Each wall is flat, endless, passes through zero and stands at right angles to its row. A trip goes straight from one point to another. Which walls does it cross, in order?
In the rows, zero is written as 128.

Walls:
(1): [107 121  81]
(2): [ 60 109  82]
(3): [ 86 106 126]
(4): [118 109 124]
(5): [127 141  88]
(6): [142 108 135]
(7): [107 130 125]
(8): [149 146 157]
(9): [138  87 104]
Trips:
[122 118 178] to [162 163 116] => 4, 3, 6, 5
[ 81 192 210] to [147 140 104] => 3, 5, 7, 1, 9, 8

Walls:
(1): [144  77 141 178 177 157 220 108 142]
(2): [128 107 142 138 132  88 119 138  81]
(3): [145 128  90 163 203  97 166 145  55]
(4): [125 122 147 123 150 160 143  57 102]
(5): [ 38  86 158 141 181 187 146 130  87]
(6): [133 130 159 133  85 129 141 160 196]
(7): [100 137 133 118  98 155 130  84 167]
(8): [165 154 110  79 148 158 136  84 102]
(9): [119 130 175  77 120 127 136  82 245]
(10): [125 129 149 129 111  74 120  83  66]
(11): [172 119 136 145 115 154 107 174 101]
Trips:
[121  83 105 121 178 132 192  88 151] to [ 78 114 113 162 109 152 180  96 154] => 8, 6, 3
[131  58 111 110  69 114 151 203 111] to [149 131 172 159  95 124  63 114  70] => 10, 6, 4
[ 44 143 123 129 143 122 137 101  88] to [ 87  82 105 164 143 143 169 126 170] => 1, 2, 10, 9, 6

Walls:
(1): [146 133 147 139 134 203 104 130 149 109 119 190  89 143]
(2): [140 167 191 113 119 124  99 124  72 110  98 149  78 179]
(3): [105 152  94 104 103 108 172 154 146  95 150 154 172 108]
(4): [186  94 136 123 122 159 111 121 106  79 156 108 111 171]
(5): [ 88 104 183 141  67 103  93 111  50 141 136 107 115 145]
(6): [138 147  83  62  68 146 146 157 111 111  89 174 128 165]
(7): [123 128 207 155 134 132 139 149 137  56 178 128 142 125]
(8): [ 73 137 144 142 103  89 144 134 130 181  99 103 154 102]
Trips:
[ 77 121 119 105  41 144 104 139 120 124 140 143 151 121] to [126 158 115 171 155 106 187 159 148 150 143 163 144  90] => 7, 5, 6
[120  46 104 135 100 162 163  97 149 173 185 101 135 119] to [127 142 163 170 129 111 102  71 116 165  99  88 187 158] => 4, 2
[125 177 174 159  80 160 151  99 163  92 193 148 122 132] to [ 60 155 133 179  99  96 172 131 192 146  52 116 129  64] => 4, 8, 2, 5, 1, 7
[158 132  75 118 154 147  65 163 143 157 116 137 152  42] to [141 103  93 109 128 110 184 175 213 127  87 184 128 103] => 6, 8
[109 144 130 167 150 143  68 142  92  87 146  90 114 139] to [110 107 103 186 135 159 150 113 163 165  82 175  48 118] => 7, 4, 5, 2, 8
[203 119 186 142 126 114  79 135  67 129  82 146 170 165] to [105 141 185 163 108 139  76 112 156 126 144 116 178 127] => 6, 8, 4

Walls:
(1): [103  69 128  95 114  80 161 146 121 120 129 104 123 117 134 128 124 133
 179 119 190 126 213  94 155 130 155 126 113 201 128  97]
(2): [140 160 143 133  75 176  66 141 102 100 117 112 113 110 129  86 143 148
  98 130 122 106 129 128  75  80  92 125 190 112 161 131]
(3): [185 107 165 165  74  98 140 195  92 149 113 183 140 170 120 131 110 101
 106 103  99 146 104 153 112  55 159 162 132 114  93 138]
(4): [160  67 150 137 120 119 182  91  74  83  97 139 174 169 129 164 117  55
 165 122  74 117 118 120  76 106 127 178  36 136 127 121]
(5): [116 201 159 148  74 147 117 147 164 119 130 175 131 184 130 132 157 115
  92 130 150 123 175  95 154 104 135  78 168 119 100 164]
(6): [125 111 149 137 127  75 144 115  72  90 105 137 100 139 145  92 122 165
 110 167 122 155 125  98 133  88 113 166  98 138 102 121]
(7): [156  50 148 125  67 110 150 134 140  98 105 189 136 140 136 146 147 150
 145 205 151 119  96 131 165  43 150   8 110 189 110  78]
(8): [126  84 137 111 185 109 147 158 220 152 123 140 174 166 157 153  69  88
 109  80  91 164 132 182 183  95 140 114 143 155 140  94]
Trips:
[171 113 134 163 111  88 203  77  99 128 106 141 132 104 142 107 153 107
 134  88 123 118  96 138 128 137  58 150 105  97  95 112] to [174 143 137 137  87 169 118 101 101  57 112 116 115 107  98 132 104 136
 148 179 117  92 169 138 210 168 131 157 159 107 129 143] => 2, 3, 5, 4
[129 148 181 142  95 180 131 126  52  88 131 141 126 103 137  92 135 157
 103 155 164 115 154 118 107 164 146 138  99 151 155 147] to [156 147 134 157 199 187 178 187 135 123 189 184 147 129  89 207 147  82
 117 170 205 127 136 133 145  95 153  74 120 105 104 104] => 7, 3, 6, 4, 2, 1, 8

Walls:
(1): [113 121 169 140  76 131 113  77  88 100 128  79 110 126 133 144 172  92
 142 142 123 122 107 126 144 116  53 139 137 108 113 128 174 121 174 102
 102 155 144 185  94 192 183 180 137 103 152  96]
(2): [178 173 132 134  73 115  55  89 126 115 165 153  96 144 117 152 144 134
 111  93 155 164  99 115 140 189 150 141  94  71 107 109 149 182 142  95
 154 182 172 137 132 144 139 154  96 136 129 178]
(3): [103 138 156 162  63  77 126 120 130 141  81 145 150 189 175 154 149 157
 111 112 107 137  97 141  94  71 129 130 114 106 120 114 121 133 106 128
 161 155 107 104 168  97 101  92 139 156 126 150]
(4): [128 108 110  55  99  71 101 128  92 106 106 126 123 119 150  98  88 111
 172 133 103  93 108  91 166 148 129  84 158 173 114  36 190  98 184 135
 155 154  53 144  50 145 121 130 153 162 171 144]
(5): [ 50 138  80 108 151  90  92 128 119 186 150  98 113  76 160 141 180 111
 137  79  67  99  99  75 190 123 158  66 139 179 143 114  76 151 120 134
 183 150 113  93 186 145 101 140  93 101 120 106]
(6): [ 74 122 103  58 126 200  77 124 150 107 158 136 124 105 194 100 195 120
 101 149 121 156 166 138 160 127 115 130  94  45 218 135 174 181  72 162
 183 220 112  71  59 139  88 118 103 109 111  76]
Trips:
[ 70 134  82  86 172  82  87 128 133 210  52  58 117 159 126 144 136 167
 126 110 176 117 129 177 143  73 152 117  98 170 162 155 107 141 127 133
 141  66  92 164 153 162 134 146  99 142 153  76] to [106 177 126 178 118  98 134  82 132 107 117 157  91 153 117 107 176 114
 167 149  81  74  69  76 156 154 117 124  78 164 117 125 111 184 149 121
 106 117 126 170 101 141  31 151 146 177 145 162] => 4, 1, 2
[156 111 142 130 107 144 157 118 166 133  89  74 146 142 126 158 120 115
 179 118  96 128 157 145 188 183 133 131 169 140 100 172 115  76 105 106
 105 116  94 122 167 177 168 151 117  70  79  49] to [ 99 131 142 152  75 134 168  37 173 166 122 110  42 122 131 101  95 133
 115 174 158  86 134 154 134  71 103 173 105 101  81 162 133 160 123 119
 129 132 160  95  79 180 113 134  62 173  90 140] => 5, 6, 2, 3
[143  94 124 143  99  99 159 176 107 123 192 108 131 150 165 117 150 126
 111 100  59 152 175 133 117 112  79 112 124 155 117 144  99 150 143  47
 147 146 155 132 108  79 125  99 108 134 162 101] to [105 164  99  48 137 166 136 117 143 107  93 188  87 110 136  86 135 141
 136  57  89 134 216 156 169 137 176 143 109 129 117 135 109 122 180 166
 146 100 152  84 170 105 120 168 172 200 216 170] => 1, 4, 2, 3
[ 91 118 145 103 165 153 134  95 113  74  51 136 117 124 118 148 173 133
  85 174 168 122 102  92 129  91 137 157  89 138 142 109 168 122 125 137
 170  94 138 141  84 135 159  74 102 112 141 187] to [ 65  27 159  73 143 137 170  41  83 107  99  94 208 190  77 102 180 115
  84  71  87 127  71 150 147 118 122  65 119  88 113 181 177 153 145 110
 160 106 125 158  98 147 118 117 108  52 113  90] => 5
[209 106 109 164 172  71 140 108 135 117 115 153 132 160  85 111 108 123
 108 182 199 152 153 144 125 116 164 175 145 140  98  94 124 150 110 120
 137 134 211 160 187 114 141 143 142 138 156 145] to [127 147 166 134 163 125  71 122 147 134 120 113  81 138 153 201 125 182
 134 146 140 147 129 108 145 125 173  88 106 129  53  96 147 158 165 126
 114 101  88  91 119 135 110  92 108  75 133 101] => 3, 5, 4

Walls:
(1): [124 104 135 102  82 106 113 170 152 122 180 142 130 132  65 122 103 120
 109  96  97 113 150 155 180 115 152 111  78 198 128 145 100 139 154 197
 103 176 140 143  93  64  94 172 130 159 154 146]
(2): [113 181  68 188  99 117 197 124 138 167 124 107 124 106 215 141  74 136
 158 206 118 125 173 134 200 109 101 157  73 126 145 143 145 157 131 108
 149 139 152 114  98 189 135 198 140 146 141 200]
(3): [101 107 157 110  57 140 178 153  91 187 127 197 117 108 134 144 100  87
 127 149 169 169 106 192 174 144 159 161 151 132 184 151  91  79 155 125
 144 102 164  81 158  98 137 162 148 102  70 157]
(4): [143 240  86 131 152 158 168  89 141 130 150 175 126 139  64 118 158 102
 114 137 101 131 108 138 194 152 145 161  89  82 142 161 181 113 106 163
  96 132 140  93 152 130 132 110  88 159 197  31]
(5): [ 91  73 162 151 131 186 138 111  89 132 160 135 105  82  61 149 113 107
 125 140 163 103  48 135 163 137 152 144 141 145 123 129 169 122 175 131
 107 151 151 132 168 107  99 107 161 195 110 149]
(6): [129 104 129 149 121 118 114  69 124 127 190 158 120 120 118 115 147 160
  74 201 145  68 156 127 141  36  65 152 146 191 154 130  88  72 131 169
 104 191 100  43  55  67 113  70 143 109 130 186]
(7): [117 141  82  59 116 110  68 167 106 117 104  97 176  98 153 150 136 143
  97 176  96  72 142 104 141 103 197 135 114 147 145  96 133 158 118 148
 156 131 129 130 141 155 143 115 171  77 211  65]
(8): [ 71 163 192 153 109 125  75 198  92 117 185 186 108 135 134 130 196 149
 184  71 121  92 150 143 118 153 106 102 134  98 100 141  40  81 110 142
 144  68  69 183 128 177 163 130  51 124 112 105]
(9): [130 126 133 110  84  93 139 181 175 121 140  99 135 169 141 183 147 116
 174 125  72 125 128 106 163 162 117 158 112 102 124 108 136  86 155 133
 154 138 156 125 188 109  78 106 161 123  99 151]
(10): [195 104 119  66 140 149 138 176  75 142 167  79 130 119 181  84 157 118
 123 121 144 136 120 121 154 170 105 116 138 138  98 144  96 188 127  64
 138  83 136 117 177 122 139  93  96 124 169 167]
Trips:
[141 207 133  88 190 104 116 140 107 107 110  35 203 122 132 131 188 119
 123  91  79 102 116 163 128 138 104  48 142  98 128 135 138  73 118 131
  88 123 179 167 115 141 188 128  53 154 140 151] to [146 173 156 132 124 125 146 153 119 103  94  90 125 111 143 121  77  97
 159  98  70 124 180 111 189 114  57 122  35 155 155 125 124 129  63 162
 156 146 135 129 143 116 180 139 168 124 142 173] => 9, 2, 1, 8
[117 135 112  55 129 103 114 124 121 166 160 146 155 150 135  84 164 180
 102 139 152 132 114  80 174 104 160 104 148 131 142 169 131 141  94 113
  71  46  89  94 184 111 134  99 139 155 111 121] to [101 190  85 120 128  74 112 131 114 108 180 138  99 155 125 153  77 116
 113 132 148 141 131 136  86 151 110 135 140 100  90 121 140 134 180 174
  62 117  96 135 143  99  98 115 137 155 103 149] => 5, 1, 9, 7, 3, 10
[ 92  84 113  74 130 150 227 131 127 141 121 210 113 189 182 103 102 117
 121 121  90 127 115 175 128  62 126 132 112 178 132 156 126 150 122 152
 102 154 131 156 116 142 124  81 145 109  45 145] to [136  20 124  87  73 112  59 200 154 142 108 104 107 183 142 129 149 179
 162 103 110 127 120 114  98 126 134 130 102 112 143  97 146 113  85 181
 115  84 103  94 106 134 113 135  91 155 165 132] => 9, 5, 2, 8, 7, 10, 3, 6
[ 99 126 105 140 146  94 158 134 137 110 151 135 155 163  84 153 160 153
 133 114 104  83  88 103  94  90  54 102 141 189 116 143 108 112 113 141
  68 174 146 134 133  62 118 150 119 118 156  70] to [ 91 126 134 198  76  67 106 171 150 167  62 159  96  49  64 101 100 173
 171  99 172 211 112 132  93  75 128 138 119 140 166 139 139 113 123  86
 134 153 167 148  64 138 138 105  48 131 118 128] => 9, 5, 4, 3, 2, 6
[161 153 203  91 124 138  92  93  80  85 168 186 138 136  96 120 104 178
  98 147 104 101 107 111 128 100 137 119 126 130 180  93 168 150  78 162
 105  83 107 138 122 150 146 166 147  78 132 108] to [ 68  44 112 116 131 163 129  54 182 146 138 124 102  79 128  96 166  82
  68 118 200  97 176 107 123  99 114 142 155 117 130 142 149 120  73 191
 127 127 169 141 142 135 132 135 122  69 125 153] => 5, 1, 8, 3, 4, 7
[119  85  82 170 136 199 120 110 131 154 161 161 132  87 141 155  89 154
 103 121 132 173 101 102 197  69  82 143 161 133 116 113 150 144  82 144
 101 104  76  90 140  76 146 146 103 124 193 126] to [140 164 132 172  94 140 119  78 161 118 143 130 108 122  90 134 133 205
 133 132  94  97 136  89 187 150 131 126 132 113 122  51 168 111 108  74
 136 142 128 135 110 100 115  76 122 187 123  86] => 3, 10, 1, 9, 2

Walls:
(1): [ 76 108 158 174 148 175 171 129 193 149 120 186 148 150 148 104  58  65
 145 109 135 196 138 125 109 156 108 160 137 108 153 133 177  79  95 136
 146 114  42  97 120 118 119 139 139 126 123 129]
(2): [125 132 140 103 143 162 122 144 136 141 177  86  74 129  84  92  47 168
 134  77 109  96 178  91 152 111  96 144 178  85 130 156 140 115 107 138
  96 193 128 131 115 127 107  88 199 119 117 191]
(3): [173  94 109  92 190  74 189 127 131 116  32  70 123  79 157 132 182  93
 122 150 182 104 162  84 138 101 117 160  45  75 103 174 105  93 141 157
 117 131  60 100 160 118 151 123 118 126  74 143]
(4): [154 133  80  88 155 113 139  72 134 188 154 131 120 186 105 110  93  86
 170 148 134 132 109 171 124  99 173 124 106 123 148 137 114 123 174  94
  95 101 134 150 172 123  57  65 122 161 164 172]
(5): [ 96  96 192  80 139  82 126 138 164 181 115  77 106 103 116  94 147 122
 118 134 148  77  76 143  89  50 189  99 145 161  91 148 173  84 137 114
  81  93 110 102  78 124 128  76  90 111 186 143]
(6): [119 142 129 196 191 119 174 166 125 110 125 140 175 182  89 154 134 143
 102 146 180 105 148  90 122  69 137 143 115 117 165 142 120 133 122  91
 103 128  89 140 153  98 172 176 128 152 146 132]
(7): [136 100 150 106  86 128 192 157 143  86 137 147 148 132 140 134 158 137
 105  60  89 107 107 124 110 126 158 168 103 160 148 158 113 119 129 122
 117 184 159 144 125 108 175 132 131 143 146 181]
(8): [166 160 158 176 169 154 193  85 131 131 181 134 122 125  69 169 125 190
 182 102 118  64 198 115 173  22 104 145 126 184 168 162 144  76 150 167
 106 154 120 160 124 187 165 117 140 167 124 135]
Trips:
[156 198 150 124 129 110 181 136 128 161 117 125 113 184 114 123 114 230
 207 143 142 140 107 142 120 176  64  97 158 119 141 146 155 179 154 115
 122 123 123 100  74 109 125 142 119 152  90 155] to [ 88 140 141 102 206 114 148  89 110 128 106 159 159 132  93  98 121  78
 102 183  37 197 166  93 103 164 115 156  64  73 158 140 140 137  58 111
  87 120 129  93 116 111 130 112  99 137 162 113] => 1, 8, 3, 2
[142  75 135 138 131 110  83 181 124  93  88 123 172 209 116 199 148 106
  94 155  94 108 119 132 126 100  93 112 100 106 165  68 147 184 182 144
 133 129 116 126  92  90  90 127 122 147  92 123] to [187 140 115 172 116 166 202 125 109  93 138 132  76 100  88 150 185 121
 131 136 172 114  93  66 169 137 102 114 165 111 172 132 157 110 120 112
 165 117 115 102  99 134  89 189 108 119 124  97] => 8, 1
[121  57 155 172  86 114 129 152 124  65  92 142 216 141 163 119 185 162
 132  94  99 103 146 144  98 152 117 132 156 103 119 150 132  98 158 129
  89  55 133 181 120 192 167 110 178 126 160 182] to [145 127 100 100 115  13 114  96 174 141 107 144 111 126 135 111  68  81
 185 102  92 176 151 126 179 148 159  79 132 108 145  91 122 119 105 128
 111 172 120 161 166 114 148 141 147 123 167 107] => 1, 8, 6, 5, 4, 2, 7
[207 120 110 138 176 141 133 153 166 113 147 117 148 164  88  93 237 164
 171  44 145 112 163 143 112 144 107  96 126 193 176 114 134 100  61 100
 102  42  92 107 164 117 145 164 142 161 125 120] to [180 120 133 138 168 187 110 121  83 123 150 134 153  94 106 119 179  54
 111 109 100 131 165 148 148 171 181 156 113 158 175  80  63  74 152  66
 113 143 142 135 108 135 164  36 127  93 103 132] => 1, 4, 6
[178 127 165  44  92 222  89 107 171  52  75 100 122  50 154 174 126 132
  90 128 113 117  99 112 129 131 186 164 172 135  47 156 134 155 129 122
 181 132 116 175 136 113 130 158 175 150 143 146] to [138 168 119  39  94 136 140 113 184 147 139 144  72 143  67 118 130  96
  64 163 118  99 121 135 115 101 143 145 141 119 245 134 122 158  76 102
 106 149 197 113 185 113 116 141  83 154 117 177] => 3, 4, 6
[100 160 187 113  99 139 134 130  66 101 119 194 113 100  69 152 115 155
 135  98 106 139 127 179 103  99 101 138 144 169 131 136 142 136 170  99
 101 145 168 129 124 164 171 194 142 113 176  92] to [135  91 120  62 155 196  93 181 159 125 196 161 131 116  99 155  90 127
 147  76 175  80  85 104 154  76 113  94 131 149 124 166 103 144 132 144
 101 155 144 159 165 234 143 114 152 106 129 161] => 2, 5, 4, 6

Walls:
(1): [ 79 157  86 182 155 133  80 166  96 129 171 138  79  87 141 158 177 117
 124 175 138 137 141 115 141 191 165 127  92  86 103 136 136 193 124 168
 151 152 113 172 123 143 232 114  94 155 134  97]
(2): [115  70  91 152 100 194 144 137 214 157 103  85 134  70 116 149 129 142
 130 110 175 108 135 109 105 150 132 103 129 132 170 171 125  90 127 131
 146 158 132  37 183 121 101 128 150 102 104 224]
(3): [189 142  70 133 121 125 188  95 173 135 194  87 104 103 101 120 189 111
 126 132 132 116  96 162 133 161 193  85 119 114  88 132 118  76 129 174
 150  92 104 103  83 106 120  86 166 146  89 116]
(4): [117 146 161 119 164 133  99 129  99 104 209  90 118  79 121 136 125 153
  90 197 112 147 143 124 145 113 158 118 119 195 151 162 124 118 116 128
 136 104  73 165 139 202 111 112 126 131  75 142]
(5): [127 103 129 189  48 115 101 134 112 127  93 128 171 138 105 124 170 155
 119 121 140 144 134  68 155 112 146 163  80 128 102 118 148 105 114 138
 137 113 117 148 130 117 164 130 113 169 121 150]
(6): [147 117 112 102 159  75 107 185  87 165 122 118 192 194  99 187  92 103
 135 227 120 114 143 150  62  73 133 150 160 140 106 127 120 133 166 128
  97 138 160 102 161 140 119  76 155 162  48  93]
(7): [116 160 121 140  97 167 179 147 140 208 108 133  83 193 136 186 111 173
  92 108 128 121 158  98 103 136  97 114 157 121  91 110 106  94  64 173
 185 111 153 108 170 125 128  87 132 137 160 151]
Trips:
[ 94 149 133 102  67  81 130 112 112 147 112 139  99  69 126 155 100 152
 126  69 100 101 147  99 103 119 105 151 131 140 135 136  95 163 190 130
 128  99 163  77 144 121 180 156  75 149 135 133] to [ 90 116 117  50  94 132 122  92 129 110 125 152  91 137 152  83 160 120
 177 103 149  88 142 125  94 133 118 119 103 130 146  94  78 199 172 135
  91 142 115  95 109 175 143 121 165  90 157 127] => 5, 7, 1, 2
[ 77 109 145 154 113  71 136 125  38 139 169 118  82 165 153 116 102 143
  85 109 109 140 121  95 103 140 106 138 124  91 171 158  77  95 125 212
 142 112 136  91 139 142  82  94  99 119 128  75] to [135  86 124  58 116 180 122  88 130 117  81  87 165 141 106 180 115 140
 139  93  95 187 145 140  75 179 117 127 156  98 127 143 151 116  81 149
  97 170 143 123 129 151 130 166 179 122 110 113] => 1, 4, 2
[154  46 115  84 165 127 156 113 156 100 142 182 125 168 142 109 150 135
  96 150  96 202 149 142 208 130  90 145  92  66 167 121 137 137 109 125
  89 132 125  77 132 140 178 175 133 100  97 137] to [116 136 141 105 185  85 148 123 176 116 100 131 149 131 169 125 122 181
  99 167 147 157 141 143 172 122 146 226 182 173  24  65  77  61 163 132
 120 108  78 136 139 195 172  41 158 103  98 183] => 4, 6, 5, 3, 7
[ 90  90 125  80 146 206  41 121 123 146 151 158  86 174 171  91 175  43
 181 104  80 185 126 150 125 154  98 146  93 128 128 134 117 170 145 116
 176 128 109 123 154 188  93  94  64  91 148 120] to [ 70  92 129  99  69 183 121  46 110  88 126 173  79 122 119 130 116 120
 111 137 142 103  85 155  71 155  25  96  72 119 124 139 162 102 167   7
 145  46 200 122 170  59 131 107 186  88 109 138] => 4, 2, 1, 7
